Each row is a point. Each copy is the shape, with its points in the same order, turned, moved and blurred by noise. Some copies are also mirrored. Which?

Shape (9 x 3):
[[ 0.24 -0.32 -0.36]
 [-0.23 -0.21  0.15]
 [-0.29  0.34 -0.03]
 [ 0.29 -0.29  0.19]
 [ 0.18  0.22  0.45]
 [-0.23 -0.09 -0.37]
 [ 0.05  0.02  0.18]
 [-0.48 -0.11 -0.26]
 [-0.33 -0.01 -0.12]]
Copy 1, 9 rows:
[[ 0.43  0.45  0.07]
 [-0.24  0.24  0.14]
 [-0.28 -0.02 -0.34]
 [ 0.17  0.12  0.51]
 [-0.15 -0.36  0.26]
 [ 0.02  0.41 -0.19]
 [-0.05 -0.01  0.19]
 [-0.27  0.52 -0.29]
 [-0.22  0.31 -0.12]]
Copy 1 is: mirrored
Copy 2 (9 x 3):
[[-0.11  0.12  0.65]
 [-0.01 -0.33  0.10]
 [-0.26  0.05 -0.23]
 [ 0.34 -0.04  0.40]
 [ 0.41  0.10 -0.14]
 [-0.43 -0.05  0.24]
 [ 0.18  0.01  0.04]
 [-0.48 -0.27  0.12]
 [-0.31 -0.16  0.05]]
Copy 2 is: mirrored
Copy 3:
[[ 0.43 -0.37 -0.02]
 [-0.24 -0.23  0.15]
 [-0.14  0.27  0.11]
 [ 0.00 -0.46 -0.28]
 [-0.36  0.03 -0.44]
 [ 0.26 -0.04  0.38]
 [-0.11 -0.07 -0.19]
 [-0.02 -0.07  0.57]
 [-0.06 -0.02  0.33]]
Copy 3 is: mirrored
Copy 4 (9 x 3):
[[ 0.25 -0.29 -0.43]
 [-0.24 -0.26 -0.01]
 [-0.33  0.30 -0.05]
 [ 0.27 -0.32  0.18]
 [ 0.09  0.15  0.50]
 [-0.25 -0.12 -0.46]
 [ 0.02 -0.07  0.13]
 [-0.46 -0.10 -0.38]
 [-0.36 -0.01 -0.19]]
Copy 4 is: only turned

Shape:
[[ 0.23  0.49  0.07  0.20]
 [-0.03 -0.14  0.22  0.42]
 [ 0.21  0.38 -0.23 -0.37]
 [ 0.05  0.29 -0.14 -0.38]
 [ 0.32  0.02 -0.01  0.10]
 [ 0.13  0.19 -0.20 -0.45]
 [-0.26 -0.22  0.32  0.03]
 [-0.20  0.28 -0.42 -0.28]
 [ 0.13  0.15  0.24  0.17]
 [-0.15 -0.04  0.41  0.35]]
Copy 1, 10 rows:
[[ 0.08 -0.25 -0.38  0.15]
 [-0.18 -0.38  0.28  0.05]
 [ 0.46  0.16 -0.37 -0.19]
 [ 0.32  0.18 -0.24 -0.29]
 [ 0.29 -0.27  0.06 -0.01]
 [ 0.49  0.14 -0.18 -0.30]
 [-0.20 -0.20  0.31 -0.39]
 [ 0.20  0.51 -0.07 -0.15]
 [-0.04 -0.32 -0.10  0.01]
 [-0.38 -0.43  0.14 -0.10]]
Copy 1 is: mirrored
Copy 2 (10 x 4):
[[ 0.44  0.00 -0.27 -0.41]
 [-0.05 -0.59 -0.09 -0.20]
 [ 0.23  0.43  0.01 -0.07]
 [-0.01  0.38  0.05 -0.09]
 [ 0.26 -0.20 -0.01 -0.02]
 [-0.06  0.45  0.05  0.02]
 [-0.39 -0.41  0.12 -0.33]
 [-0.25  0.39 -0.28  0.03]
 [ 0.17 -0.20  0.03 -0.27]
 [-0.10 -0.59 -0.03 -0.38]]
Copy 2 is: mirrored
Copy 3, 10 rows:
[[ 0.46  0.43 -0.01  0.11]
 [ 0.25 -0.15  0.47  0.22]
 [ 0.19  0.15 -0.47 -0.26]
 [ 0.05  0.12 -0.35 -0.31]
 [ 0.42 -0.10  0.03  0.02]
 [ 0.13  0.02 -0.39 -0.30]
 [-0.07 -0.13  0.49 -0.13]
 [-0.23  0.13 -0.45 -0.01]
 [ 0.37  0.11  0.22 -0.03]
 [ 0.13  0.08  0.62  0.09]]
Copy 3 is: only turned

Shape, 10 rows:
[[-0.19  0.08  0.23 -0.33]
 [-0.07  0.50 -0.20  0.36]
 [-0.04  0.36 -0.14 -0.31]
 [-0.16 -0.17  0.08 -0.15]
 [ 0.14  0.54 -0.03 -0.26]
 [-0.02 -0.05  0.24 -0.47]
 [-0.03 -0.12  0.24  0.12]
 [ 0.38  0.49  0.13  0.12]
 [-0.39 -0.11  0.02  0.24]
 [-0.22 -0.49 -0.09  0.32]]
Copy 1, 10 rows:
[[-0.21  0.42  0.10  0.06]
 [ 0.26 -0.14  0.33 -0.45]
 [ 0.14  0.35 -0.07 -0.21]
 [-0.35  0.13 -0.01  0.04]
 [ 0.38  0.36  0.04 -0.11]
 [-0.20  0.44 -0.10  0.25]
 [-0.25 -0.07  0.23  0.14]
 [ 0.49 -0.01  0.27  0.10]
 [-0.43 -0.11  0.27 -0.22]
 [-0.60 -0.39  0.04 -0.08]]
Copy 1 is: mirrored
Copy 2 (10 x 4):
[[-0.14  0.03  0.40  0.18]
 [ 0.44  0.57 -0.09  0.01]
 [ 0.34  0.07  0.39  0.07]
 [-0.08 -0.12  0.04  0.19]
 [ 0.36  0.20  0.48 -0.13]
 [-0.16 -0.21  0.43  0.06]
 [-0.25  0.16 -0.08 -0.03]
 [ 0.22  0.41  0.23 -0.44]
 [-0.09  0.20 -0.28  0.35]
 [-0.13 -0.04 -0.54  0.22]]
Copy 2 is: mirrored
